Each row is a point. The last column is the point's height on a tilted bowl or saddle (a function of degree 2), plus a little noise. Count its main directions that bend up, bend down and stay straight.
In the rows, 128 means zero.

Points:
[[130 124  88]
 [123 138  86]
 [ 64  85 121]
 [ 97  81  94]
 [204  92  91]
 [ 71 114 112]
 [169 148  92]
 [113  95  90]
 [133  78  76]
 [152 103  85]]
Directions: 1 up, 1 down, 0 straight

Points:
[[138 119 138 140]
 [140  65 129 154]
 [232 130 157 221]
 [167 147 136 153]
 [140  89 131 145]
 [105 215 121 168]
 [183  76 149 180]
 [170 116  86 153]
 [ 89 167 114 147]
 [162  91 130 154]
 [ 89 107 120 140]
 [178  91 137 166]
 [118 135 151 141]
 [ 95  86  86 141]
 [138 143 200 171]]
Directions: 3 up, 0 down, 0 straight

Points (24 x 5):
[[147 191 124 141 103]
 [137 135 159 123 129]
 [146 119  85 223 171]
 [105 164 121 139 120]
 [130 101 114 122 128]
 [133  48 149 156  88]
 [136 119 116 106 123]
 [ 52  87 214 104  74]
 [187 152  88 107  69]
 [ 64  96 114 120 100]
 [142  44  42 127 110]
 [101  95 127 103 119]
 [103  79 109 120 121]
 [118 112 198 190  63]
 [139  75 136  90 104]
 [136  88 132 130 120]
 [150 146 172  88 140]
 [126 164 101 153 131]
 [202 134 132 157  60]
 [ 99 105 110 113 124]
 [211 114 155 124  44]
 [ 81 111 114 124 118]
 [114 129 132 104 129]
 [201 196 163 109  67]]
Directions: 1 up, 3 down, 0 straight

Points:
[[150 126 156  87 145 136 149]
 [122 111 115  75  82 130 152]
 [ 62 123 115  49 117 133 159]
 [100 158 143 124 164 123 146]
 [139 149 124  52 158 129 167]
 [165 168 138 167 139 178 169]
 [177 207 137 122 133 167 182]
 [ 54  60 129 164  93 104 180]
 [ 62  82 140  69 139  88 173]
 [165 179 103 131 172 100 143]
 [104 115  74  92 172  71 159]
 [105 106 115 144 130 127 141]
 [122 188  98 106  78  79 156]
 [205 108  81 164  78  94 175]
 [ 98 182 208  97 113 116 172]
 [181 220 109 138 102 140 186]
 [164 154 165  95 182 174 171]
 [153 129 183 142 113 146 151]
 [ 81  52 129 110 169  28 178]
 [232 124 131 154 141 180 212]
 [143 105 131 188 129  92 138]
 [170 132 104 122 129 132 152]
 [138 149 133 156  61 137 160]
 [118 129 166 144 105 114 141]
 [128 107 122 166  99 149 150]
 [ 94 127 118 106 121  70 140]
 [215 181 140 119 155 210 210]
 [171  82 135 175 154  83 148]
 [132 151  82 114 132 141 153]
 [122 167 136 161 116 143 146]
 [153  77 166 166 149 112 162]
 [103  88  93  89 122 160 148]
 [127 163 145 143 174 159 155]
 [186 173 159 113 113  96 161]
 [149  64 126 110 135 217 136]
 [207 147 135 159 152 126 168]
 [121 120 190 160  79 162 151]
 [103 180 155 136 122  91 142]
 [112 149 140  97 214 153 175]
 [115 139 135 159  72  54 134]
 [128 176 109 134 105 193 155]
 [161  87 104 205 116 120 170]
 [107 127  98 178 161 126 150]
 [149  62  68 155  92 119 187]
 [159 158 170 149 158 125 155]]
Directions: 5 up, 1 down, 0 straight

Points, 63 rows:
[[186 150  74 123 184 141 160 115 117]
 [151 102  74 134 148 146  76  89  93]
 [ 96 144 141  58 105 107  87 127 108]
 [190 107 128 132  83 156 136 167  93]
 [158 130 157 141 104  95  89 106 105]
 [149  73 136 117  67 131 174 100  82]
 [146 129 145 156 108 166 105 157  94]
 [124 177 160 135 170  83  95  97 101]
 [119 140 148 166 180  77 137 117 106]
 [147 163 131 195 175 173  71 151  81]
 [118 183  79 126 123 137 239 136 101]
 [175 120 155  56  67 166  96 100  92]
 [200 165  79 108 155 161 156 148 122]
 [112 125 149 137  89  94 129 147 112]
 [143 158 179 106  78 163 105 133  88]
 [148 153  52 136 109  84 167 139 112]
 [147 123 127 117 153 112 151 113 114]
 [111  99 167 145 130 162  89 134 103]
 [139 159 163 133  71 191 149 119  65]
 [180 160 107 102 134 129 142 133 115]
 [123 134 185 115 156 133 163 178 117]
 [195 110  96  65 133 118 127 102  91]
 [155 172  97  98  98 249 109  84  41]
 [ 77 128 133 127 136 152 161 174 109]
 [ 97  89 155 150 117 102 108 179  92]
 [154 126  64 120 102 206 125 128  63]
 [175 151 173 106  97 107 175  90  82]
 [100  31 173 179 110 143  95 131  65]
 [165 142  98 108 130 106  91 138 115]
 [114 110 120 150 132 103  73 196  75]
 [126 177 113  92 186 162 119 108 116]
 [133 125 132  89  74 126 148  77  84]
 [131 117  97 133  98 209 141 117  72]
 [146 112  83 164 112  96 135 131 100]
 [ 92 188  88 144 148 127  76 136 101]
 [122 191 142 165 195 134 108  89 102]
 [145 124 118 119 116  99  79 120 107]
 [154 161 131 104 160  84 157 118 111]
 [115 140 179 134 180  88 114  88  92]
 [136 119 156 154  95 110 135 141 107]
 [144  60 129 120 111 136 157 161 103]
 [ 75 128 174 154 144 132 119  86 101]
 [154  62 117 176 108  85 123 127  73]
 [107 135 204  77 107 128 168  98  77]
 [121 160 117 131 101  59 109 100 118]
 [125 129 113 187 151 155 119 170  83]
 [176 113  75  68 140 168  58 121 127]
 [109 154 147  79 111  96 129 112 103]
 [ 97 130 206 182 127 137 195  92 101]
 [172 129 117 144 139 129 116 154 118]
 [154 139 133 110 129 107 126  97 110]
 [ 87  99 147 156  94 139 123 111 111]
 [139 143 148 136 139 163  91 181 111]
 [135 162 109 175 170 162 124 108 106]
 [ 72 111 119 118  91  82 188 101 146]
 [186 151  85 156  91 135 136 127  76]
 [115  64  74 138 160 125  94 135  75]
 [116 104 162 142  68 100 110 105 108]
 [ 84 173 185 150 108 183 126 186  44]
 [115 114 136  61 127 186 133 110 103]
 [141  98 131 142 109 131 113 136 104]
 [158 184 161 142 139  72  50 132  90]
 [ 93  25 137 142 114 116  87 124  68]]
Directions: 1 up, 4 down, 3 straight

Points, 67 rows:
[[177 133 180  82 106 121 184 101 163]
 [111 196 148 134 100 142 139 140 162]
 [106 161 145 170  73 203 174 102 178]
 [179 156  61 104 128 124 123 157 164]
 [ 74 132 123 112 150 107 197 168 134]
 [114 104  97 107 121 134 157 173 146]
 [186  63 119  96  81  99 125  74 187]
 [105 160 197 137 111 120 140  98 144]
 [ 80 162 130 182 107 106  96 114 137]
 [126 165 161 101 150 104 135 114 134]
 [136 167  81 128 107 153  73 177 195]
 [199  78  80 124  96 193 131 129 176]
 [129 128 141 120 126  54 129  87 142]
 [142 116 151 131  53 105 126 122 158]
 [101  66 192  67 132 144 115 144 161]
 [125 114 132 164  82 109  99 156 157]
 [149 130 132  65  53 125 141  98 177]
 [145  92  99 110 195 158 118 119 152]
 [124  28  63 177 120  92  40 160 236]
 [117 167 190 119 109 134 161 151 157]
 [ 92 135  46 166 127 142 102  74 145]
 [125 118  83 149 162 172  94  69 133]
 [105 101 132 101 145 163 134 110 151]
 [102 173 121 152 200 139  94 142 160]
 [ 78 162 154 143  93  90 158 136 152]
 [134  85 163 110 129 139 101 102 131]
 [141 149 155 106 136 153 134  95 136]
 [182 103 208 135 155 120  61  95 111]
 [139 100  79 118  73 155 115 117 177]
 [164 110 161  88 138 103 155 155 126]
 [133  99 173 141 148 217 173  77 161]
 [ 46 162  99  86 127 128 189 130 128]
 [ 72 110 182  91 148 100 123 197 167]
 [143 164 110  73 139 127 147 159 133]
 [179 221 139  57 152 142 158 137 175]
 [120 163 117 136 112 151 103 145 156]
 [133 129 124 148 125 154 154  80 124]
 [194  99  98  94  79  88 114 205 137]
 [100 195 173 109  77 123  40 153 168]
 [128 140 163 187 149 126  78 176 167]
 [146 134  36 167 127 124 147 142 173]
 [194 182  85 164 180 131 111  51 107]
 [141 138 125 104  45  87 141  79 185]
 [106 122 115 187  98 106 160 117 152]
 [158 165 176 131  89  89 142 145 171]
 [104  81  91  93 136 194 213 112 185]
 [118 165 181 104 200  82 139 137 148]
 [ 92  68 131 116 201 149  89 147 193]
 [ 85 136 192 143 104  74 102  99 143]
 [135 115  62 177 138 145 146 107 146]
 [136  73  86 155 121 213 140 174 197]
 [ 92 115 142 102 112  96 149 118 143]
 [ 74 110 114  73 158  87  86 110 173]
 [132 141 138  29 150  80 205 162 109]
 [134 129 168 173 125 119 166 147 155]
 [166 125 167 100 107  25  89  55 189]
 [165 118 126  86 156 111 126  85 137]
 [154 142  94 169 121 181 106  96 150]
 [104 183 214  84 180 107 129 107 170]
 [146 118 119  56 131  87 155  95 152]
 [123  94 133  78 107 135 133 144 142]
 [147 101  81  95 158  43 126 111 159]
 [106 135 102 123 109  66  89 162 170]
 [140  74 176  89 117 109 147 141 144]
 [159 207 192  82 149 137  48 162 198]
 [ 78 135 126 148  88 153 164 136 156]
 [ 89 116 122 105  98  85 198 145 147]]
Directions: 5 up, 2 down, 1 straight
